Each row is a point. Each copy is the shape, with its points in the same order, stretched, turned, moved and blurred by noise. Say if it was mirrored as well.

Shape, 7 rows:
[[-12.6 -23.0  29.6]
 [-16.4 -13.8 -18.3]
 [-24.5 -11.2  13.5]
 [ -9.2 -10.3 -11.9]
 [-14.6  18.0  25.9]
 [ 25.1  -5.4  -8.5]
 [ 13.6  13.0  -8.3]]
Copy 1, 7 rows:
[[-23.7   5.9  19.3]
 [  4.4  27.1  -3.9]
 [-17.5  16.1   5.2]
 [  1.2  14.5  -1.1]
 [-33.8  -3.2 -10.0]
 [ 16.0 -10.6   8.7]
 [  9.2  -3.6  -3.6]]
Copy 1 is: mirrored
Copy 2, 7 rows:
[[ 27.3  -8.9  17.0]
 [-13.9 -14.9  11.8]
 [ 11.3  -7.6  31.0]
 [ -6.3  -9.3   4.3]
 [ 16.0  16.0  43.1]
 [ -6.8   6.0 -26.4]
 [-12.1  13.9  -7.0]]
Copy 2 is: only turned
Copy 3, 7 rows:
[[ 24.1 -31.4  -1.9]
 [ -5.1  -1.8 -26.0]
 [  0.0 -24.4  -5.5]
 [  0.0   0.1 -16.6]
 [-10.0 -12.2  26.9]
 [ 20.5  22.5  -2.1]
 [ -0.4  22.1   8.1]]
Copy 3 is: only turned
Copy 4 (7 x 3):
[[ 14.6 -37.2 -20.0]
 [-35.9   1.0 -18.1]
 [-15.2 -35.1  -7.7]
 [-24.2   0.6  -7.5]
 [  5.1 -39.3  29.1]
 [ 11.1  26.0  -7.8]
 [ -2.1  12.9  17.1]]
Copy 4 is: only turned

Shape:
[[ 15.2 -17.0 -13.6  -9.5]
 [ 16.5  14.9  -2.9  20.2]
 [ -1.3  10.1   0.5  23.0]
 [ -1.8 -23.8  25.7   5.3]
 [-19.0 -11.6  -4.0 -25.7]
 [-28.1 -15.4  -0.4  31.3]
 [ -2.4 -11.6  -9.7 -13.0]
 [  0.6   5.2  26.7 -10.9]]
Copy 1, 8 rows:
[[-10.2 -22.7  -0.5  -9.4]
 [ 10.1 -10.1  26.1  15.4]
 [  9.4   4.1  24.5  16.8]
 [-34.9  -6.6  14.6  -6.4]
 [-27.2  -5.4 -19.3  -4.3]
 [ -0.2  21.9  16.6   2.5]
 [-16.1  -6.2  -7.6  -6.2]
 [-33.1 -12.5   4.1  11.9]]
Copy 1 is: mirrored
Copy 2:
[[-20.6 -14.2 -25.7 -15.5]
 [ -1.6 -31.1 -12.8   7.6]
 [  4.0 -12.9  -2.4  17.2]
 [-31.7  12.2  -5.5  30.5]
 [-12.6  22.2  15.6 -19.2]
 [ 13.5  20.4  -5.8  39.8]
 [ -9.9   3.1  -4.0 -14.9]
 [-24.9   0.6  25.5  11.3]]
Copy 2 is: only turned
Copy 3, 8 rows:
[[-17.3 -15.9 -17.5  24.8]
 [-28.3  25.5  17.1  22.8]
 [-18.5  16.1  29.2   5.7]
 [ 20.0   9.0  12.4   7.8]
 [ -3.6 -25.7  -5.6 -25.7]
 [  8.3  -9.7  38.1  -5.9]
 [-11.1 -16.4  -9.7  -1.1]
 [  1.2  26.1  11.0  -6.7]]
Copy 3 is: only turned
Copy 4 (8 x 4):
[[ 22.7  14.2 -40.4   1.9]
 [-20.3  23.5 -15.6 -10.9]
 [-24.5   6.7  -6.2   5.0]
 [ -0.4 -28.9 -29.6   4.3]
 [ 26.4  -6.0   1.9  29.1]
 [-30.3 -13.2 -12.6  36.0]
 [ 21.4   2.8 -15.7  16.0]
 [  7.8 -19.2   5.5 -11.4]]
Copy 4 is: mirrored
